Each wall is flat, endless, passes through zero and stands at right angles to its row. A trip goes straight from one point to another. List the walls that it crosses, first one first.
(in the rows, 128 means zero)

Walls:
(1): [ 95 117]
(2): [123  90]
(3): [46 79]
(4): [ 95 118]
(5): [154 188]
Trips:
[ 95 139] to [116 158] -> 5, 3
[146 174] to [139 144] -> none
[133  67] to [113  77] -> none

Walls:
(1): [150 146  41 157 114  75 109 134  65 126 148]
(2): [121 135 101 130 179 110 114 113  93 133 183]
(3): [116 152 147 128 103 155 120 133 154 172 175]
(4): [ 96 150 153 122  97 151 104  73  96 146 118]
(5): [125 127 199  95 106 116 176 103 136  87 120]
(6): [ 71 101 143  91 142 174 206 136  74 104 156]
(7): [193 121 112  67 200  83 130 103 161  56 140]
(8): [113  60 145  89 115  70 161 166 135 128  95]
(9): [102 119  22 116 134  47 142 157 144 115 104]
Trips:
[178 183 169 118  70 166  98 145 136 203  90] to [125 145 151 124 106 143 101  84 167 116 199] -> 5, 2, 7
[ 73 113 163 157  75  83 104 140 143  89 144] to [101 228 116 167 101 110 156 124 118 182  56] -> 1, 8, 5
[106  83  90 170 192 233 136  97 146  67  90] to [155 146 161 107 132 104 182 165 129 138 189] -> 2, 5, 3, 8

Walls:
(1): [134 134 168 114 178 220 178 181 129 165 171 123 129 128  88 129 134 121
 142 146 151  91 174 159]
(2): [124 186 196 173 130 140  96  65  85 116  89  89 108 104 164 149  98 152
 146 128 112 113 146 144]
(3): [ 65 134 160 130 132 151 125 158 131  62  87 166 151 154 158 143 144 136
 138 125 119  35 110 164]
(4): [128 108 134  78 175 118 175  92 116 146 112 193 101 119 196 138 102 124
 111 110  24  76 138 121]
(5): [102  87 122  95  71 170 145 135 140 106 155 155 162  81 173  73 175 107
 191  90 138 152  26 140]
(6): [195 117 101 148 148 103  80 149 171 174  74 163  97 135 192  95 137  97
 118 131  89 124 137 138]
(7): [171 221 133  91 179 143 119 131 136 128  56 122 173  77 141 132 148 137
 147 144 164 120 111  93]
(8): [129 137 153 185  84  84 116 103  87 173 124  92 136 191 125  83 110 122
 114  90 159 134  43 102]
(9): [124 143 192 100 139 179 198 164 155 220 177 151 106 152 143 149 146 104
 126 146 197  70 167 165]
Trips:
[128  89 169  90 104 112  56  76 117  86 173 126 109 117  41 139 156 162
 155 155 134 126  89 126] to [117 111  98 153 137 169 110 184 125 178 193 132 157  62 148  53 132 116
 124 143 124  91 166 130] -> 2, 8, 1, 9, 6
[121 123 109 105 161 137 119 159 111 156 105  91 131  81 132 113  78 143
 160  95  51 127 105  65] to [ 95 182 103  86 126 116 123 132 210 110 109 153  86 119 150 101 201 134
 145 158 150 170 124 115] -> 2, 4, 3, 9
